Rows are points. Each copy is the shape, with its points in the same order, turned, moved and blurred by noise. Say if it was mirrored as well.

Shape, 5 rows:
12  27
3  -22
-31  40
-16  -16
48  -6
Copy 1:
33  9
-13  -11
26  50
-17  14
19  -41
Copy 1 is: only turned
Copy 2 (5 x 2):
17  -6
-33  6
32  33
-25  18
-19  -48
Copy 2 is: only turned
Copy 3 (5 x 2):
33  -29
-13  -24
44  12
-10  -7
4  -64
Copy 3 is: only turned
Copy 4:
23  -33
-23  -8
47  7
-15  14
-18  -62
Copy 4 is: only turned

Shape (7 x 3):
21  -9  11
13  -12  -45
13  7  -44
-23  8  -9
22  24  19
0  -64  -45
3  38  45
Copy 1:
11  9  12
-23  26  -27
-9  19  -46
13  -20  -22
41  14  -2
-68  7  -11
61  -11  7
Copy 1 is: mirrored
Copy 2, 7 rows:
15  -12  -18
-26  8  15
-14  5  28
25  30  8
39  -25  3
-50  32  -26
72  -15  0
Copy 2 is: mirrored

Shape:
-6  -47  24  -2
-10  -47  -10  11
-10  -47  21  -32
-29  56  -12  11
11  16  14  5
-7  70  26  29
-14  24  1  -36
-1  18  -12  15
13  -13  -10  22
-42  41  61  -17
Copy 1:
-14  -49  7  -7
-1  -46  -5  22
-37  -49  32  1
3  53  -15  -6
21  3  17  -12
18  57  -5  -45
-25  23  35  12
19  9  -1  3
26  -22  2  9
-48  38  7  -58
Copy 1 is: mirrored
Copy 2, 10 rows:
1  -31  -16  48
12  -5  -38  35
25  -28  0  59
-10  50  29  -14
-3  -8  14  -8
-43  23  42  -33
25  13  40  15
3  17  1  -11
7  -5  -26  -5
-36  6  71  32
Copy 2 is: mirrored

Shape, 11 rows:
-18  18  2  17  -5  12
0  16  -34  10  -14  17
2  21  -2  23  -1  -98
14  5  5  -29  -9  -58
6  -121  -3  9  -5  22
15  -26  8  20  -10  2
-14  -28  -22  13  -5  25
16  19  -25  19  20  19
10  23  2  1  18  5
-24  1  -12  -2  20  8
4  -16  4  11  -9  19
Copy 1:
9  -2  11  -8  -11  -26
7  8  22  0  -27  7
60  -2  -71  -33  14  18
13  -34  -34  -30  25  29
-63  -49  -48  80  -42  -2
1  -21  -12  32  -5  -4
-23  -6  1  19  -41  -6
0  31  16  11  2  4
0  9  7  -5  21  -6
-24  9  -6  -13  -14  -16
-8  -17  6  23  -11  -9
Copy 1 is: only turned
Copy 2:
11  3  22  14  14  -12
31  28  5  5  8  6
-57  18  14  33  -72  -5
-27  -14  8  -14  -54  20
30  -41  -112  -16  6  -30
5  -13  -31  19  4  2
31  5  -24  -5  12  -23
2  37  0  1  27  10
-13  9  17  -5  15  12
5  9  8  -19  12  -26
17  -12  -14  4  16  -4
Copy 2 is: mirrored

Shape, 10 rows:
-46  -18  -3  8  17  24
-14  35  -10  80  13  41
6  -31  22  -21  -25  27
36  3  -2  -5  6  17
-7  -15  -15  82  16  -37
5  -12  -23  -12  2  -35
-12  -6  11  -27  -41  20
29  -35  -34  -5  -28  3
33  1  3  -22  -19  28
-38  -23  -22  -25  8  -37
Copy 1 (10 x 6):
43  -3  36  8  30  6
-1  -61  24  59  38  -36
-3  -2  11  -9  17  61
-43  1  25  11  12  20
19  4  10  100  -4  -13
-4  33  21  17  -31  11
9  -16  2  -27  0  40
-17  -3  39  21  -33  51
-41  -10  18  -11  6  36
41  42  26  0  -25  3
Copy 1 is: mirrored
Copy 2 (10 x 6):
47  21  23  0  8  -6
38  -40  6  -42  -6  -71
10  37  -40  10  24  4
1  6  -45  30  -3  -33
-7  5  21  -47  -64  -30
-34  25  10  33  -33  -6
-4  17  -17  17  37  8
-34  47  -17  15  2  -38
-7  23  -48  30  22  -31
-3  40  42  32  -14  9
Copy 2 is: only turned
Copy 3 (10 x 6):
-22  19  5  35  -25  -33
27  5  -36  -16  -71  -40
14  12  6  31  36  -19
34  6  16  -1  4  9
-10  -49  -40  16  -60  24
-22  -15  27  -3  3  24
-11  14  3  5  45  -30
12  -44  26  6  23  -4
35  14  18  -7  27  -8
-62  -8  30  19  2  10
Copy 3 is: only turned

Shape (13 x 8):
13  -1  63  21  -12  31  10  -16
-45  7  40  14  29  1  14  63
19  -52  -21  34  -14  -31  -33  -6
-6  3  9  -66  39  18  6  -9
19  -7  -12  25  13  33  1  35
2  -58  -18  19  -5  17  -61  45
-16  -11  -29  15  7  28  -42  8
6  -14  49  -40  -9  -24  7  -6
-31  3  -27  -1  7  35  -7  -2
7  -16  -9  26  -2  -69  16  -5
-14  -4  -25  6  14  -23  -54  -9
9  -32  -35  34  49  24  -15  -16
23  13  -28  11  32  -34  7  54
Copy 1 (13 x 8):
27  -18  -31  43  18  -39  24  -1
29  24  41  -3  41  4  6  -35
-22  53  -52  -11  -2  -39  -31  31
8  -28  14  25  -48  16  -33  -22
-28  28  -23  27  21  20  5  -8
-44  73  -17  32  21  -29  -52  -7
-56  25  -15  11  -3  -22  -17  -24
48  -3  7  24  -27  -29  -18  23
-51  -11  5  3  -3  -8  -8  -16
17  35  -27  -48  -11  -17  -2  41
-34  43  -13  -18  -38  -38  -17  -16
-41  11  -62  -9  -2  8  -27  -29
0  64  -4  -18  -13  42  7  3
Copy 1 is: only turned
Copy 2 (13 x 8):
14  4  28  -26  68  -2  32  0
-4  32  -33  8  51  17  -17  -61
-40  -17  6  45  3  -3  15  46
54  -25  2  2  32  -49  -37  -23
-4  -27  -3  17  15  21  12  -30
-28  -42  -45  8  0  41  -16  32
-25  -39  -21  -8  0  -7  4  -8
35  30  21  11  43  -24  -29  24
-24  -37  5  -12  10  -36  -13  -35
-28  32  23  66  7  -23  8  11
-18  -8  -28  10  -14  -42  4  16
-17  -67  -19  35  20  -20  31  -4
17  13  -9  61  -18  12  0  -36
Copy 2 is: mirrored
